Each row of a before or after table is a point. The points were changed in one or more steps. Then noise was added and the rows were shuffled. The steps act on columns, c1 being the first. Write out the steps. A step turns or swaps two columns, mirrors them in a line or flattens them onto one, adds a multiple of one to another, or multiplies or shifts one. Angles are multiples of 10 degrees, from the lower column toward the higher: turns from -170 to 170, lines from 10 to 170 but not 90. Use the fewest steps. Two steps may share a column if one is a turn and the other turns, adds or multiplies; they go together, in the order done. Otherwise the lowest column goes first.

Before (13 x 2):
[[ 20 -12]
 [  7  21]
 [-88 -37]
 [  9  17]
 [  6  15]
 [-35  18]
 [ 10  16]
 [ 21  15]
 [-28 -79]
 [-30   3]
 [-55  17]
 [  5 -45]
 [ 17 -14]]
After (13 x 2):
[[  3 -28]
 [-25   5]
 [ 81 -15]
 [ 46  14]
 [  7  23]
 [-18  18]
 [-15   7]
 [-17   4]
 [-12 -37]
 [ -8 -57]
 [ 11  20]
 [-19   7]
 [ 52 -81]]
Steps: turn c1 and c2 by 100 degrees

Before (12 x 6):
[[ 24  16  75 -17   4  -6]
 [ 37   8  57  26  23  21]
 [-33  10  27  35 -11  31]
 [ 48  20  39 -28 -26 -21]
 [-40  36 -16 -11 -28  40]
 [ 10 -57 -12 -63 -56   8]
 [ 47   6  10  -6 -39 -22]
 [-58   3   6 -78 -32 -10]
 [ 26  30  25   5  45  12]
 [  4  44  11  11   6 -20]
 [-19  61  63 -46  53 -32]
 [-32 -18   0  18 -36   4]]
After (12 x 6):
[[-30  48 -10 -63 -43 -16]
 [ 22 -56  61 -44  33  15]
 [-44 -39   9 -79 -30 -14]
 [ 36  16  59  29  28  13]
 [-20 -29  26  37  -2   1]
 [ 26   4  74 -19   3   1]
 [-39  -6   1  22 -28  -8]
 [ 42  24  12  -6 -41 -14]
 [ 40  -8  28   7  40  14]
 [ 33 -29  12  11  -1   1]
 [ 53  13  40 -30 -28 -13]
 [-10 -55 -17  -7 -12  -3]]
Steps: mirror c1 and c2 in the line at 20 degrees; flatten c5 and c6 onto the line at 20 degrees

Before (11 x 9):
[[  7  33 -39   7  14 -49 -22  -7  33]
 [-15  39 -49  38 -19  10 -23  -3  41]
 [  7 -27  -2 -60 -18  17 -11  14  50]
 [ 23 -65  23 -11  -9  46  28  27  -5]
 [  5  32  16 -10 -33  14 -42  -3  57]
 [ 30 -20  29 -44  20  51  41  33 -69]
 [ 74 -13  16  -1  21  52  36  43  -9]
 [  6 -21  19 -32  48  55  29  12  14]
 [ 34   8 -45 -50  10  30  28 -14  -4]
 [ 53  -8 -32 -15  47  26  -3 -48 -39]
 [ 14  50 -24  26 -13 -29  17 -54  34]]
After (11 x 9):
[[  5  32 -58  41 -33  15 -11  -4   5]
 [ 10 -22 -19 -30  50  56 -32  12  16]
 [  8 -27 -50  15 -20  18 -61  14 -10]
 [ 31 -20  64 -42  20  51 -45  33  40]
 [  7  32 -26  22  14 -50   8  -8 -44]
 [-14  36 -32  21 -18  10  36  -2 -54]
 [ 12  49 -30 -18 -14 -29  26 -53 -31]
 [ 36   9  13 -28   9  31 -52 -14 -41]
 [ 74 -14   6 -36  19  53   1  43  17]
 [ 52  -7  44   2  48  23 -15 -49 -24]
 [ 25 -66   1 -29 -10  46 -11  28  24]]
Steps: turn c3 and c9 by 100 degrees; turn c4 and c7 by 90 degrees

Before (11 x 12):
[[ -3 -15  12 -43 -50  60  66 -36  40 -40   4  10]
 [ -3  -5  -7 -18 -33 -10  37 -22 -51  14 -12 -15]
 [-21 -32 -49 -34 -41  50  49 -15  19 -79  40  56]
 [ -3  30  -4 -26 -11 -18 -23  -5 -14 -27  -6  23]
 [ -9  25  36  -8   5 -17  66  22 -32  53 -21  28]
 [ -4   1   8  -5 -24  -2 -13 -12 -19  49  -6  53]
 [ 27  12  13  -4  20  18  -7  22 -49  48  -9   2]
 [ 12 -52 -27 -65 -12  14  47 -18  25 -31  -6  29]
 [-22   7  45 -32   2  -8  19 -10 -31  38  36   6]
 [  6  -3  52   6  10 -21   6 -16 -76  10 -22  30]
 [-53  -2  16 -35  -3  29  -9  14 -24  26 -23  19]]
After (11 x 12):
[[-15  27  35  -9   3 -18  63  21 -34  11 -63  69]
 [  9  -6  -4 -17 -30 -13  37 -13 -51  21 -37   3]
 [ -1 -33 -49 -37 -42  49  49  -4  19 -95 124 -50]
 [  0  12  16  -5  21  20  -7   1 -46  29 -24  29]
 [  1  30  -7 -24 -12 -16 -25   0 -12 -32 -20   2]
 [  9 -52 -29 -67 -14  16  45 -15  21 -41 -22 -15]
 [ 12  -5  53   7  11 -25   6 -15 -74 -17 -66  38]
 [  1   9  46 -33   1  -9  17   2 -34  19 110  38]
 [-18  -2  16 -38  -5  29  -9  34 -24   2 -69  16]
 [  4   2   8  -5 -26  -1 -13  -5 -18  -9 -16  75]
 [ 15 -18  11 -44 -50  63  63 -30  40 -33  11 -55]]
Steps: flatten c1 and c8 onto the line at 120 degrees; turn c10 and c12 by 50 degrees; add -0.5 times c6 to c12; multiply c11 by 3
